Rows are points. To make a cloud, some directions were put in groups of two or more. Within a group, all points are equally far from the middle, so they leave a hole (a ring in 2 directions, a hollow ball in 3). The other directions are filled evenly. Then the cloud was stretched, turned, moved and blurred a little. Count the holes, and give their numbers of directions, smallest first.
In the rows, zero is written as 128.

Cloud (13 x 2):
[[ 88 119]
 [108 170]
 [129  65]
 [175 134]
 [180 113]
 [139  99]
 [ 77 139]
 [154 170]
 [170 112]
 [108 100]
 [132 109]
 [156 162]
 [179 125]]
Holes: 0

Cloud, 20 rows:
[[101 202 116]
 [ 73 143 174]
 [168 130  92]
 [114 168 170]
 [ 82 117 160]
 [151 133  72]
 [155 136 184]
 [ 91 128 106]
 [156 170 132]
 [ 69 100 104]
 [111 152 108]
 [102 159 131]
 [ 85 171  94]
 [130 151 184]
 [ 82 152 107]
 [137 126  83]
 [ 99 153  91]
 [137 137 110]
 [143 154 108]
 [ 73 113 122]]
Holes: 0

Cloud (47 x 6):
[[146 149  85 160 125 116]
 [119  85 154 156 133 151]
 [ 85 109  90  94 103 141]
 [167 184 138 133 124 174]
 [ 96 126 106 164 149 134]
 [ 85 144 173 174 135 130]
 [124 160 144 180 119  68]
 [ 79 143 150 168 149  87]
 [ 80 139 153 166 151  88]
 [113 126 170  96 160 114]
 [ 91 109 149 159 155  74]
 [ 89 192 160 123 131 143]
 [ 77 170 141 112 101  73]
 [180  92 107 103 110 113]
 [159 126 183 159 119  75]
 [120 187 168 132 137 152]
 [150 186 182 160 114 115]
 [119 137  86 158 144 117]
 [ 67 170 144 102 107  87]
 [ 99 146 122 152 100 191]
 [134 152 193 173 121 121]
 [ 90  83 166 148 141 116]
 [120 173 145 172 108  71]
 [123  73 153 136 120 156]
 [173 182 168 139 129 129]
 [ 90 170 130  77 107  87]
 [124 122 115 132  66 107]
 [104 162 138  80  97  72]
 [153 158 118 156 108 191]
 [195 169 134 130 134 132]
 [ 54 136 127 139 100 120]
 [123 133 120 157 141 183]
 [105 166 103 118 128 187]
 [130 180 187 168 108 128]
 [122 160 131 170  81  97]
 [164 131 125  82  77 167]
 [131 129 114 101 175 122]
 [ 84 126  95  95 103 170]
 [155  86 167 150  98 105]
 [129 124 169 107  79  66]
 [159 121 146 184 116 148]
 [159 174 106  89  84 130]
 [141 201 120 119 126  93]
 [109  84 115  81 125 162]
 [167 131 105  77  83 127]
 [170  91 115 106  86 128]
 [ 77 179 142 142 123  76]]
Holes: 3 (2, 2, 2)

Cloud, 88 rows:
[[ 94 108 146  92  88 161 158 137]
 [203 110 184 103 146 112 166 142]
 [ 81 137 110 139 151 129  78 113]
 [127 113 105 122  41  86 146  58]
 [140 146 128 143  86 160 149  91]
 [178 196 138 116 116  59 119 153]
 [190 159 178  86 163 178 134 179]
 [ 69 114 138  93 182 148  83 135]
 [143 161 141 108 135 195 111 114]
 [ 95 128 140 101 146  81  73 142]
 [135 149 119  68 122 147 112 149]
 [ 90 169 118 110 111  82  78  93]
 [183 158 117 141 150  83 164 150]
 [161 149 127  89 126 145 164 134]
 [119  97 119 145 104 211 125  72]
 [106  97 118 110 100 180 139  83]
 [160 173 133 122 155 140 182 104]
 [ 95 125 148 145 127 153  98 183]
 [112 119  87 190 138 165 181  83]
 [ 94 134 140 147 181  91 151  88]
 [100 104 124 148 206 193 154 116]
 [115 103 128 122  94 100 116 130]
 [169 168 161 150 197 111 129 177]
 [160 161 131  82  60 112 126 126]
 [147 142 108 101 181 150 126 134]
 [125 163 104 137 175 198 143 172]
 [140 163 119 108 170 142  91 106]
 [142 162 116 116 135  57 123 155]
 [215 121 174  93 173 149 161 162]
 [ 88 115 100 161 163 131 137  96]
 [127 112 122 163 175 110 116 110]
 [132  90 137 102 150 137 136 132]
 [ 87 100 128 139 129 128 120 149]
 [ 99 126 128 153  56 135 136  86]
 [155 157 126 104 135 119 173 177]
 [128 147 133 131  21 164 132 111]
 [ 85 168 118 150 162 122 170  96]
 [161 152 124 151 167  88 157  91]
 [165 154 136  90  78  58 135 107]
 [123 170 162 113 136 165  63 183]
 [117 134 140 138 104 155  95 150]
 [100  97 181 118  71 112 165 136]
 [145 142  94 132 150  74 158 135]
 [133 150 144 132 140  43  79 117]
 [ 95 150 124 111 121 171 139 110]
 [130  83 104 147 187 178 141 116]
 [117 155 159  90  88  87 129 111]
 [118 113 109  92  76 148 160 117]
 [ 92 109 119 130  51 152 152  45]
 [145 156  98 106  73  94 151 141]
 [ 97 126  69 162  96 102 102 129]
 [161 121 128 136 102  63 151 154]
 [110 139  76 136  41  77 115 113]
 [143 126 119 104  80  95 189 126]
 [219 119 137  83 102 135 163 119]
 [111 122 117 104  99 187 129 107]
 [ 45 132 129 167 134 112 111 109]
 [ 89 142 158 147 164  95 132 149]
 [173 127 163 107 132 167  92 127]
 [150 137 156 131 145 108 171  73]
 [150 105 151 100 188 122 129 157]
 [103 117  91 133 147  93 162 113]
 [167 108 149 173 118  68 105 107]
 [169 142 181 124 107 102 134 103]
 [136 141  59 146 114 139  96 110]
 [150 159 127 148 120  51  95 147]
 [141 143  80 141 157 139  79 112]
 [138 154 147 134 145 129  85 136]
 [121 114  90 172 138 161 163  98]
 [113 149 119  67 136 142 147 133]
 [144  93 139 132 111  79 154  64]
 [188 110 136 128 140 114 104 149]
 [138 123 130 176 177 182 175 108]
 [185 162 190 124 120 160 148 139]
 [192 130 120 114 193 137 131 120]
 [123  97 164 142 124 122 162  81]
 [ 58 148 146 128 144  60  81 105]
 [169 132 121 190 153 152  86 137]
 [149 134 115 123 119 175 158 105]
 [172  82 134 112 208 127 151 108]
 [164 160 138  96 118 126 128 168]
 [106 126 181 108 125 135 147 180]
 [167 121 145 125  80 104 186 143]
 [153 113 116 186 192 215 128 129]
 [118 128 119 175  74 152 136  51]
 [ 88 115 109 152  91 120 121  60]
 [211 129  89 155 136 160 168 139]
 [100 163 112 133  88 163  86 171]]
Holes: 0
